Each wall is flat, endless, passes through zero and stands at right angles to its row. A trip goes straight from one point to another. Which walls does it cross, in order?
(in the rows, 128 means zero)

Walls:
(1): [155 193 114]
(2): [136 113  97]
(3): [ 67 153 142]
(4): [110 152 168]
(5): [146  54 130]
Trips:
[174 179 137] to [150  71 136] -> 4, 5, 2, 1
[128 150 132] to [168 144 121] -> 3, 4, 2
[ 94 176 112] to [ 82 126  66] -> 2, 4, 1
[107 167 147] to [144 158 158] -> none
[136 131  56] to [109 144 133] -> 3, 4, 2
[156 129  80] to [107 118  90] -> 1, 3

Walls:
(1): [127  78 168  65 138 120 133 191 175 110 124 183 114 133]
(2): [ 91 115 132 119 135 149 106 183 138 126 127  76  97 126]
(3): [ 14 107 139  93 149 130  77 101  63 113 140 147 131 105]
(4): [103 114 166 171 109 132 129 144  50 139 154 183 173 188]
(5): [124  88 118 123 134 151  81  92 150 142 111 139  89 133]
(6): [182  89 106 143 160 167 119 116 172 102 161 122 152 158]
(7): [ 87 117 101 122  90  84 192 124 180 110 153 151 212 114]
(8): [110 130 164 136  97 129 122  88 108 127 105 115 115 105]
Trips:
[105 112 150 147  84 149 140 155 151 151 154 106 142 160] to [ 99 171 110 138  99 144 153 111  89 128 111  73 130 166] -> 8, 1, 6, 3, 7
[121 174 131 123 103 112 121  93 100 137 126  81  72 153] to [143 124 171 108  95 128 126 159 172 115 140 152 128  89] -> 3, 5, 1, 7
[111 213 140 151 148 100  68 119  95 111  64 135  86 108] to [124  71 129 101 134 163 104 105 122 115  80 105 171 180] -> 4, 6, 1
[111 104 125 128 143 105 109 111 143 112 162  92 136 147] to [139  62 128 109 141 206  88 153  77  84 150 161 151 172] -> 4, 1, 7
